Every row gives one point. The last column is the point's height on a tilted bowl or saddle (a function of degree 2), plus a little noise. Along how many of its main directions does it bend up, bend down or stay straight?

Points (12 x 3):
[[-5.2  4.3  3.4]
 [ 7.8  6.2  9.4]
 [-0.8  2.3  1.7]
 [ 3.5 -5.3 -5.9]
 [-2.4 -3.5 -0.3]
 [-3.5  0.2  2.8]
 [-3.8 -5.5 -0.6]
 [-1.4  4.6  1.7]
 [-7.6  3.3  6.5]
 [-1.1  1.3  1.5]
 [-0.9 -3.6 -2.0]
 [ 0.0  5.4  2.1]]
Directions: 1 up, 1 down, 0 straight

Points (16 x 4):
[[  4.1   2.1   2.1   2.8]
 [ -3.5   0.6   1.9   1.8]
 [ -2.0   2.3   1.1   1.4]
 [  0.2   6.4   7.5  10.8]
 [ -5.7   1.6   2.2   2.8]
 [ -2.2  -3.5  -1.7   0.1]
 [ -5.7   6.3   1.5   4.7]
 [ -5.1   6.0  -4.0   1.9]
 [  0.7  -3.5  -6.4  -2.4]
 [ -0.2   1.2  -0.5  -0.3]
 [  1.9   2.8  -0.2   0.2]
 [  4.9  -1.5  -9.4  -5.9]
 [  3.5   2.2  -5.7  -4.2]
 [ -3.6  -5.8   2.4   3.2]
 [  0.2  -5.9  -0.1   1.4]
 [-10.4  -4.2  -2.6   6.1]]
Directions: 2 up, 0 down, 1 straight

Points (16 x 4):
[[ 6.8  2.0 -4.0  1.3]
 [-4.9 -3.1  4.3  0.6]
 [ 3.8  4.8 -2.2  2.3]
 [ 1.2 -5.4  4.8 -6.6]
 [ 2.6 -5.1 -1.8 -3.6]
 [ 6.8 -0.6 -1.1 -0.3]
 [ 7.0  6.4  2.4  7.5]
 [-0.7  9.7  5.8  3.8]
 [ 1.1  2.2  0.5  0.1]
 [-1.7  2.1 -5.5 10.1]
 [ 6.1 -0.6  2.3 -0.6]
 [ 5.2  3.3 -1.4  1.6]
 [-2.6  3.1  4.7  0.6]
 [-0.5 -4.8 -2.9  0.6]
 [ 0.7 -3.6 -4.7  1.8]
 [-1.4 -5.0  5.3 -5.2]]
Directions: 1 up, 0 down, 2 straight

Points (22 x 5):
[[ -8.1  -0.7  -4.0   2.8  -3.0]
 [ -3.1   3.7  -4.1  -2.2  -1.9]
 [  1.4   1.3  -3.8   2.8  -3.0]
 [ -1.0  -2.3  -2.7   1.8  -1.6]
 [ -4.2  -1.5   5.3   0.2  -1.4]
 [ -0.2  -4.0   5.1  -5.5  -1.6]
 [  0.1  -8.1   3.7   2.7  -4.7]
 [ -1.2  -1.6   1.4   2.7  -1.2]
 [  1.6   6.0   5.0  -1.7  -0.7]
 [  2.9   1.3  -7.2   3.5  -6.3]
 [  2.9   4.1 -11.2   2.6 -11.0]
 [  7.9  -1.5  -0.1   8.7  -7.6]
 [  5.2  -7.3  -0.4   1.6  -5.6]
 [-10.4  -2.9   5.7  -7.4  -3.6]
 [  2.7  -6.3  -0.4   2.0  -3.9]
 [  1.5  -0.1  -1.5   4.0  -2.6]
 [ -1.7   3.4   4.9   6.2  -3.0]
 [  3.2  -4.9  -0.3  -2.6  -2.1]
 [  3.6   2.3  -0.3   6.6  -3.8]
 [  0.8  -1.4   6.4  -0.1  -1.2]
 [  1.0  -5.3  -2.0  -0.5  -2.1]
 [ -4.6   3.4   0.2  -1.3  -1.0]]
Directions: 0 up, 3 down, 1 straight

Points (25 x 5):
[[ -9.4   0.2   2.8   7.5   6.7]
 [ -3.5  -2.0  -0.4  -1.6   1.1]
 [  3.4  -4.2   1.8   1.1   1.0]
 [ -0.6  -0.6   0.8   0.2   0.9]
 [ -1.9  -3.8   2.8  -0.7   1.3]
 [  2.7  -1.5   0.7   1.2   0.8]
 [  5.8  -3.4   0.3  -1.5   1.5]
 [  3.5  -0.6  -6.7  -3.8   2.7]
 [  1.5   6.5   7.2  -4.8   8.6]
 [ -1.3   2.0   0.0  -6.3   3.3]
 [  0.3 -10.2   4.6  -0.4   3.6]
 [  3.9   2.3  -1.3  -6.2   3.7]
 [  2.2  -3.7   7.7  -0.5   3.6]
 [ -6.9  -0.3   7.0   7.8   7.6]
 [ -2.1  -0.8   2.5  -2.8   1.8]
 [  1.5   0.8   0.2   6.8   2.3]
 [ -4.6  -1.7  -3.6   5.0   1.9]
 [  5.1   1.5  -0.6   1.3   2.0]
 [  2.1   4.1   0.0  -6.7   4.7]
 [  0.7  -5.5  -4.6  -5.5   2.3]
 [ -3.4   4.8  11.0  -1.7  10.3]
 [ -0.1  -1.0  -5.1   4.4   1.2]
 [  2.8   3.1  -5.7  -0.4   2.7]
 [ -5.4 -10.4  -2.6  -3.7   4.2]
 [  1.2   1.3   3.4  -1.3   2.4]]
Directions: 4 up, 0 down, 0 straight
